Each row of a before or after table is a point. One or more steps were done to the points. Then noise was added and the rows were shuffled. The steps act on columns, c1 being the first. Name the steps. A step turns or swaps two columns, mirrors them in a line or flattens them onto one, adds a multiple of one to another, or multiplies or shifts one. Angles are multiples of 10 degrees, from the lower column toward the higher: turns from -170 to 170, lines from 10 to 170 but not 90. Use the fewest steps. Two steps may share a column if one is a turn and the other turns, adds or multiplies; they go together, in the order done. Otherwise the lowest column goes first.

Before, 12 rows:
[[ 0.34 -0.32]
 [-0.43  0.49]
 [ 0.36  0.35]
 [ 0.22  0.05]
 [ 0.34 -0.27]
 [-0.93  0.35]
 [ 0.22  0.18]
 [ 0.52  0.56]
 [ 0.37  0.73]
 [-0.45  0.71]
 [-0.19  0.30]
 [ 0.73  0.33]]
After (12 x 2):
[[ 0.71  0.37]
 [ 0.33  0.71]
 [ 0.55  0.53]
 [-0.27  0.36]
 [ 0.17  0.23]
 [ 0.51 -0.42]
 [-0.33  0.35]
 [ 0.36  0.38]
 [ 0.31 -0.23]
 [ 0.70 -0.44]
 [ 0.03  0.21]
 [ 0.35 -0.92]]
Steps: swap c1 and c2

Before, 9 rows:
[[-0.07  0.30  0.12  1.12]
 [-0.67 -0.18 -0.31  0.66]
 [-0.60  0.32  0.02 -0.16]
 [-0.06 -0.18 -0.41  0.08]
 [ 0.33  0.50  0.54  0.44]
 [ 0.37 -0.18  0.66  0.13]
 [-0.47 -0.39 -0.48 -0.07]
 [-0.05  0.42 -0.18  0.48]
 [ 0.32 -0.74  0.69  0.01]]
After:
[[-0.09  0.03  0.88 -0.05]
 [ 0.19 -0.31 -1.35 -0.55]
 [-0.40  0.21  1.15  0.21]
 [ 0.31  0.40 -1.11 -0.23]
 [-0.20 -0.46  0.05 -0.44]
 [-0.45 -0.25 -0.44 -1.05]
 [ 0.30  0.93 -0.77 -0.11]
 [-0.87  0.04  0.71 -0.38]
 [-0.49 -0.32 -0.26  0.35]]
Steps: mirror c1 and c4 in the line at 170 degrees; turn c2 and c3 by -160 degrees; multiply c3 by 2

Before (11 x 6):
[[-0.34  0.45 -0.35  0.63 -0.59 -0.08]
 [ 0.03  0.59 -0.13 -0.26  0.92  0.23]
 [ 0.13  0.42 -0.50 -0.48 -0.43 -0.30]
 [ 0.05  0.18 -0.27 -0.67  0.76  0.03]
 [ 0.00  0.25 -0.36  0.44 -0.63  0.62]
 [ 0.62  0.11 -0.68 -0.27  0.08 -0.23]
 [ 0.17  0.27 -0.70 -0.71 -0.26 -0.02]
 [ 0.11 -0.46 -0.26 -0.33 -0.22  0.00]
 [-0.31  0.65  0.21  0.49 -1.12  0.01]
 [-0.21  0.04 -1.01 -0.36 -0.22 -0.13]
 [-0.34  0.79 -0.18  0.43 -1.14  0.35]]
After:
[[-0.35 -0.91  0.69  0.40 -0.61 -0.08]
 [ 0.06 -0.54  0.59 -0.64  0.75  0.06]
 [ 0.12 -1.13  1.10 -0.39 -0.44 -0.29]
 [ 0.01 -0.76  0.79  0.45 -0.63  0.60]
 [-0.30 -0.96  0.07  0.15 -1.14  0.33]
 [ 0.62 -1.10  1.72  0.17  0.10 -0.21]
 [-0.20 -1.52  2.58 -0.51 -0.21 -0.11]
 [ 0.18 -1.27  1.66 -0.61 -0.26  0.02]
 [ 0.04 -0.72  0.06 -0.25  0.94  0.23]
 [-0.31 -0.24 -0.88  0.25 -1.13  0.04]
 [ 0.11  0.03  0.89 -0.24 -0.19 -0.02]]
Steps: add 0.7 times c1 to c4; multiply c3 by 3; turn c2 and c3 by -150 degrees

Before, 9 rows:
[[ 0.93  0.45  0.45 -0.38 -0.33 -0.02  0.51  0.41]
 [ 0.23  0.83  0.15 -0.32 -0.34 -0.41  0.63  0.71]
 [-0.07 -0.06 -0.38  0.09  0.11  0.33 -0.78 -0.17]
 [ 0.30  1.08  0.26  0.00  0.10  0.49  0.18  0.44]
 [-0.31 -0.57 -0.07 -0.31  0.57  0.48 -0.34  0.14]
 [-0.15  0.38 -0.32 -0.07 -0.32  0.85  0.19  0.01]
 [-0.23 -0.11 -0.55  0.57  0.50  0.57  0.10 -0.35]
 [ 0.25  0.61  0.43  0.39 -0.53  0.27  0.39  0.75]
 [-0.52 -0.12  0.20  0.02  0.24  0.44 -0.39 -0.63]]
After (9 x 8):
[[-0.54  0.63  1.31  0.15  0.24  0.82  0.34 -0.87]
 [ 0.52 -0.08 -0.70  0.60 -0.29  0.73  0.05  0.12]
 [ 0.15 -0.06 -0.46  0.13 -0.10 -0.86 -0.81  0.16]
 [ 0.59 -0.56 -0.89 -0.28 -0.23 -0.05 -0.34 -0.09]
 [ 0.05  1.08  1.86 -0.17  0.35  0.76  0.20 -0.42]
 [-0.29  0.44  0.21 -0.06 -0.16  1.14  0.24 -0.04]
 [ 0.24 -0.12  0.01  0.26 -0.55 -0.17 -0.39  0.62]
 [-0.36  0.48  1.17 -0.57  0.90  0.75  0.54 -0.24]
 [-0.31  0.78  1.42 -0.50  0.21  0.46  0.61 -0.58]]
Steps: swap c1 and c5; add 1.5 times c2 to c3; mirror c4 and c8 in the line at 170 degrees; add 1.5 times c7 to c6
